Each row of a before or after table is a point. One or more steps were done to the points. Then noise was added and the rows were shuffled. The steps act on columns, c1 being the first. Write out the steps. A step turns or swaps two columns, mirrors them in a line or flattens them onto one, adds a multiple of one to another, or multiplies or shifts one. Angles are multiples of 10 degrees, from the lower column toward the higher: turns from -170 to 170, lines from 10 to 170 but not 90. Use the fewest steps. Two steps may share a column if one is a turn and the other turns, adds or multiplies; they go together, in the order done. Otherwise the lowest column goes first.

Before, 11 rows:
[[ 0.49  0.32]
 [ 0.70  0.84]
 [-0.14 -0.29]
 [-0.14 -0.31]
 [ 0.00  0.03]
 [ 0.11 -0.59]
 [-0.52 -0.16]
 [-0.17  0.27]
 [ 0.09 -0.01]
 [ 0.91  0.48]
 [ 0.05  0.43]]
After, 11 rows:
[[ 0.69 -0.87]
 [-0.24 -0.26]
 [ 0.09  0.57]
 [-0.15  0.34]
 [ 0.11 -0.42]
 [-0.26  0.32]
 [ 0.15 -0.11]
 [-0.04 -0.04]
 [ 0.93 -0.47]
 [-0.50  0.17]
 [ 0.49 -0.33]]
Steps: multiply c2 by -1

Before (10 x 3):
[[-0.27  0.15 -0.25]
 [-0.33  0.13  0.30]
 [-0.03 -0.55  1.17]
 [ 0.56 -0.39 -0.11]
 [-0.24 -0.77 -0.27]
 [-0.23 -0.31 -0.11]
 [-0.29 -0.18  0.89]
 [ 0.06  0.17 -0.34]
 [ 0.41  0.05 -0.06]
 [-0.55 -0.61 -0.41]]
After (10 x 3):
[[ 0.03 -0.01  0.86]
 [-0.29  0.06 -0.17]
 [ 0.05  0.01 -0.21]
 [-0.11  0.00 -0.23]
 [-0.38  0.05  0.20]
 [ 0.61 -0.12 -0.09]
 [-0.16  0.03 -0.10]
 [-0.44  0.09 -0.29]
 [-0.26  0.08  0.64]
 [ 0.40 -0.07 -0.02]]
Steps: flatten c1 and c2 onto the line at 170 degrees; multiply c3 by 0.7

Before, 9 rows:
[[-0.21 -0.44  0.28  0.21]
 [-1.30 -0.17 -0.30  0.15]
 [-0.45  0.46  0.18 -0.09]
 [-0.11 -0.64 -0.12  0.05]
 [-0.29 -0.23 -0.41  0.14]
 [-0.17  0.59 -0.22 -1.38]
 [-0.25  0.02  0.52 -0.07]
 [-0.29  0.25 -0.60 -0.66]
 [-0.19  0.31  0.24 -0.50]]
After (9 x 4):
[[-0.22 -0.61  0.00 -0.07]
 [-1.35  0.03 -0.16 -0.26]
 [-0.25  0.29  0.54 -0.70]
 [-0.38  0.53  0.15  0.15]
 [-0.26 -0.40 -0.12  0.29]
 [-0.37 -0.22 -0.20 -0.36]
 [-0.25  0.05  0.21  0.51]
 [-0.10  0.34  0.53  0.20]
 [-0.09  0.58  1.34 -0.47]]
Steps: turn c1 and c2 by -10 degrees; turn c3 and c4 by 80 degrees

Before, 8 rows:
[[ 0.61 -0.22  0.35 -0.06  0.03 -0.66]
 [-0.13  0.15 -0.64  0.33 -0.65  0.01]
 [-0.09  0.08 -0.19 -0.45  0.42 -0.33]
 [-0.01 -0.09  0.16 -0.54  0.36 -0.08]
 [-0.39 -0.67  0.05 -0.50  0.37 -0.27]
 [-0.42  0.23 -0.70  1.31 -0.09  0.17]
 [ 0.01 -0.21 -0.95  0.56  0.19  0.02]
 [ 0.24 -0.35  0.21 -0.50  0.28  0.18]]
After, 8 rows:
[[ 0.01  0.11 -0.95  0.11 -0.57  0.24]
 [-0.41  0.04  0.05 -0.58  0.23  0.92]
 [ 0.03 -0.03  0.15 -0.61  0.27  0.14]
 [-0.10 -0.36 -0.21 -0.57  0.19  0.01]
 [-0.40  0.07 -0.70  0.74 -1.10 -0.34]
 [ 0.26  0.31  0.22 -0.49  0.27  0.37]
 [ 0.62 -0.51  0.36 -0.06  0.05  0.51]
 [-0.11 -0.06 -0.65  0.72  0.05 -0.18]]
Steps: multiply c2 by 1.3; turn c2 and c6 by -110 degrees; mirror c4 and c5 in the line at 150 degrees

Before (11 x 8):
[[ 0.01 -0.43  0.38  0.41 -0.05  0.34  0.41 -0.04]
 [ 0.08  0.19  0.52  0.08 -0.11  0.02 -0.05 -0.25]
 [-0.54  0.43  0.60 -0.19  0.08  0.31  0.42  0.18]
 [-0.68  0.22 -0.65 -0.08 -0.09  0.26 -0.08 -0.24]
 [ 0.09 -0.28  0.53 -0.16  0.01 -0.81  1.78 -0.28]
 [ 0.29  0.37  0.27 -0.05  0.12  0.05  0.25 -0.10]
 [-0.05  0.41  0.30  0.35 -0.08 -0.17 -0.13  0.16]
 [ 0.18 -1.13  0.20  0.01  0.55  0.35 -0.01 -0.26]
 [ 0.14  0.38  0.48  0.40  0.11 -1.88 -0.11 -0.22]
 [ 0.22 -0.57  0.40 -0.15 -0.24  0.02 -0.22  0.05]
 [-0.04 -0.46  0.49  0.09 -0.02  0.32 -0.03 -0.56]]
After, 11 rows:
[[ 0.25  0.22 -0.59 -1.06 -0.09  0.25  0.63  0.28]
 [-0.06 -1.09  0.22  0.26  0.58  0.34 -0.12  0.23]
 [-0.29 -0.58  0.34 -0.04 -0.23  0.02 -0.05  0.58]
 [-0.06  0.15  0.45  0.14 -0.05  0.02 -0.05  0.25]
 [ 0.37 -0.41  0.40  0.74 -0.05  0.28 -0.21  0.43]
 [ 0.07  0.35  0.29  0.52  0.14  0.05 -0.37  0.39]
 [ 1.49 -0.31  0.51  1.28 -0.03 -0.85 -0.98  0.20]
 [ 0.64  0.44  0.56 -0.56  0.06  0.31  0.25  0.64]
 [-0.10  0.42  0.26  0.20 -0.05 -0.19  0.10  0.68]
 [-0.06 -0.50  0.45  0.04 -0.09  0.36  0.03 -0.05]
 [-0.18  0.35  0.49  0.50  0.12 -1.87 -0.05  0.27]]
Steps: turn c1 and c7 by -120 degrees; add -1.5 times c7 to c4; shift c8 by 0.50

Before (8 x 9):
[[ 0.41 -0.06 -0.24  0.15 -0.29  0.51 -0.50  0.84 -0.45]
 [ 0.40  0.24 -0.07 -0.23  0.39  0.53 -0.15 -0.28  0.63]
 [-0.12  0.29  0.89  0.04 -0.47  0.38 -0.42  0.38  0.56]
 [-0.92  0.00 -0.12 -0.14 -0.22  0.07  1.18 -0.48  0.15]
 [ 0.01  0.17 -0.12  0.05  1.01  0.19 -0.36 -0.46 -0.06]
 [ 0.03 -0.18 -0.15 -0.02 -0.50 -0.34 -0.17 -0.27  0.31]
 [-0.19  0.31 -0.23 -0.83 -0.56 -0.12 -0.27  0.02  0.53]
 [ 0.15  0.23  0.81 -0.07  0.38  0.45 -0.23 -0.54 -0.11]]
After (8 x 9):
[[-0.87  0.28  0.19 -0.40 -0.88  0.20 -0.26  0.06 -0.32]
 [ 0.08  0.21 -0.68 -0.21  0.12 -0.58 -0.27 -0.45 -0.07]
 [ 0.10  0.18  0.19  0.06  0.73 -0.21 -0.34 -0.41  0.03]
 [-0.47  0.30 -0.75  0.12 -0.82 -0.51 -0.36  0.52  0.26]
 [ 0.57 -0.04  0.33 -0.14 -0.64 -0.52 -0.51  0.92  0.13]
 [-0.50  0.19  0.18 -0.46  0.15 -0.47 -0.16 -0.17  0.30]
 [-0.28 -0.11  0.07  0.03 -0.80  0.37 -0.23 -0.19  0.16]
 [-0.49  0.00  0.11  0.57 -0.55 -0.08  1.16 -0.38 -0.51]]
Steps: turn c1 and c4 by -50 degrees; turn c1 and c9 by 60 degrees; turn c3 and c6 by -170 degrees; shift c5 by -0.30; shift c8 by 0.10

Before (14 x 11):
[[-0.91 -0.38  0.19 -0.52 -0.50  0.26 -0.58 -0.21 -0.22 -0.25  0.74]
 [-0.03  0.68  0.15 -0.29 -0.06 -0.66  0.21 -0.93 -0.05 -0.17  0.30]
 [ 0.02 -0.55  0.41 -0.24 -0.58  0.11 -0.06 -0.16 -0.20  0.14  0.54]
 [-0.30 -0.31  0.18 -0.19  0.20  0.25  0.14 -0.37 -0.14 -0.06  0.80]
 [ 0.15 -0.29 -0.04 -0.16 -1.23  0.75 -0.61  0.87  1.23  0.30 -0.14]
 [ 0.04  0.07 -0.24  0.12 -0.37  0.43 -0.56  0.38  0.20  0.49 -0.40]
 [-0.17  0.34  0.62 -0.07 -0.55  0.46 -0.48  0.21  0.81  0.84 -0.46]
 [-0.81  0.08  0.01  0.06 -0.36 -0.05  0.94 -0.65  0.01 -0.07  0.06]
 [-0.59 -0.36  0.13  0.01 -0.03 -0.04 -0.36  0.10  0.07 -0.50  0.73]
 [-0.38  0.03  0.18 -0.10 -0.66  0.57 -0.30  0.04 -0.57 -0.45  0.88]
 [-0.55 -0.18  0.11  0.35 -0.34 -0.56  0.26 -1.23 -0.30 -0.16  0.09]
 [ 0.10 -0.07  0.16 -0.59 -0.39  0.57 -0.36  0.00  0.47  0.01 -0.70]
 [-0.18  0.25  0.82  0.18  0.00 -0.36  0.24 -0.56 -0.23 -0.49 -0.13]
 [-0.29  0.12  0.27  0.32 -0.07  0.19  0.14 -1.27  0.06 -0.37  0.40]]
After, 14 rows:
[[-0.96 -0.60  0.16 -0.54 -0.53  0.41 -0.60 -0.15 -0.22 -0.23  0.71]
 [-0.30  0.59  0.30  0.31 -0.10  0.09  0.15 -1.30  0.01 -0.34  0.35]
 [-0.80  0.10 -0.04  0.10 -0.27 -0.13  0.90 -0.64  0.00 -0.07  0.10]
 [-0.13  1.58  0.61 -0.04 -0.55  0.28 -0.48  0.21  0.82  0.87 -0.51]
 [-0.68 -1.00  0.19  0.11 -0.06  0.11 -0.38  0.09  0.09 -0.53  0.67]
 [ 0.01  0.80 -0.29  0.08 -0.34  0.37 -0.51  0.37  0.19  0.41 -0.39]
 [ 0.10  0.70  0.17 -0.59 -0.40  0.57 -0.43 -0.03  0.49  0.04 -0.73]
 [-0.45  0.92  0.21 -0.07 -0.67  0.45 -0.31  0.02 -0.59 -0.44  0.91]
 [-0.60 -1.33  0.02  0.38 -0.28 -0.43  0.24 -1.29 -0.32 -0.14  0.08]
 [-0.27 -0.34  0.16 -0.20  0.11  0.37  0.07 -0.31 -0.12 -0.09  0.82]
 [ 0.01 -1.28  0.43 -0.27 -0.55  0.34 -0.09 -0.16 -0.15  0.17  0.56]
 [ 0.11  0.32 -0.07 -0.16 -1.27  0.82 -0.58  0.89  1.23  0.29 -0.11]
 [-0.02  0.78  0.14 -0.31 -0.06 -0.87  0.25 -0.96 -0.03 -0.19  0.28]
 [-0.18  0.17  0.78  0.16 -0.04 -0.39  0.19 -0.66 -0.20 -0.57 -0.13]]
Steps: turn c2 and c6 by -30 degrees; multiply c2 by 3

Before, 12 rows:
[[-0.10 -0.38  0.59 -0.12 -0.22 -0.52  0.37  0.84 -0.46 -0.48 -0.26 -0.11]
 [ 0.24  0.32  0.88  0.25  0.66  0.19  0.21  0.16 -0.12 -0.75  0.63 -0.08]
 [ 0.17  0.21 -0.27  0.23 -0.15  0.38  0.50  0.29  0.10  0.27 -0.16  0.44]
 [-0.31 -0.65 -0.05 -0.50 -0.18 -0.09  0.19  0.12  0.28 -0.23 -0.71  0.34]
 [-0.16 -0.68 -0.05  0.58 -0.30  0.37 -0.17 -0.38  0.23  0.12  0.23 -0.35]
 [ 0.09  0.35  0.02 -0.09 -0.64  0.82  0.00 -0.01  0.30 -0.36  0.07 -0.12]
 [-0.61  0.34 -0.19  0.43  0.19  0.30  0.23 -0.32 -0.35  0.25 -0.28 -0.52]
 [-0.47  0.43 -0.38 -0.67 -0.25 -0.59 -0.53  0.60 -0.65 -0.23 -0.34  0.81]
 [-0.38  0.54 -0.05 -0.85 -0.20  0.15  0.24  0.48 -0.73  0.24  0.41 -0.07]
 [ 0.63 -0.47  0.37  0.22  0.49  0.41 -0.26  0.83 -0.04 -0.46 -0.08 -0.03]
 [ 0.36  0.66  0.36 -0.85 -0.41 -0.33 -0.55 -0.34 -0.67 -0.28 -0.23  0.58]
 [ 0.41 -0.43  0.06 -0.06 -0.04 -0.46 -0.02 -0.32  0.40 -0.72 -0.04 -0.57]]
After (12 x 12):
[[ 0.16  0.34 -0.21  0.32  0.43  0.26 -0.25  0.33  0.00 -0.47 -0.15 -0.30]
 [-0.21 -0.13 -0.09  0.61  0.34  0.36  0.23 -0.32  0.32 -0.03  0.17  0.74]
 [ 0.02 -0.23 -0.01 -0.19 -0.04  0.82 -0.19  0.12  0.29  0.33  0.02 -0.25]
 [-0.19 -0.62 -0.18  0.52  0.78  0.21 -0.09 -0.41 -0.21 -0.33  0.15 -0.09]
 [-0.06  0.64 -0.39 -0.77  0.33 -0.79  0.35  0.37 -0.86  0.48  0.09 -0.71]
 [ 0.41  0.17  0.39  0.02  1.12  0.57  0.06  0.79 -0.32  0.53 -0.35  0.44]
 [ 0.32  0.30  0.39 -0.94  0.24 -0.14  0.36 -0.55 -0.54  0.46 -0.30 -0.80]
 [ 0.26 -0.37  0.05 -0.26  0.56 -0.48 -0.35 -0.17  0.53  0.63 -0.26  0.61]
 [-0.44 -0.24 -0.03 -0.79  0.42  0.13 -0.09  0.18 -0.88 -0.32  0.37 -0.51]
 [ 0.15  0.56 -0.05 -0.57  0.42 -0.11 -0.30  0.22  0.27  0.11 -0.15  0.47]
 [ 0.13  0.02  0.59 -0.27  0.39 -0.24 -0.58  0.67 -0.71  0.21 -0.02  0.38]
 [-0.14 -0.16  0.92  0.00  1.27  0.61 -0.52  0.12 -0.17  0.53  0.16 -0.23]]
Steps: flatten c1 and c11 onto the line at 140 degrees; turn c2 and c12 by -110 degrees; add 0.5 times c3 to c6; add 0.3 times c10 to c4; turn c7 and c10 by -150 degrees; shift c5 by 0.60; turn c8 and c9 by -20 degrees
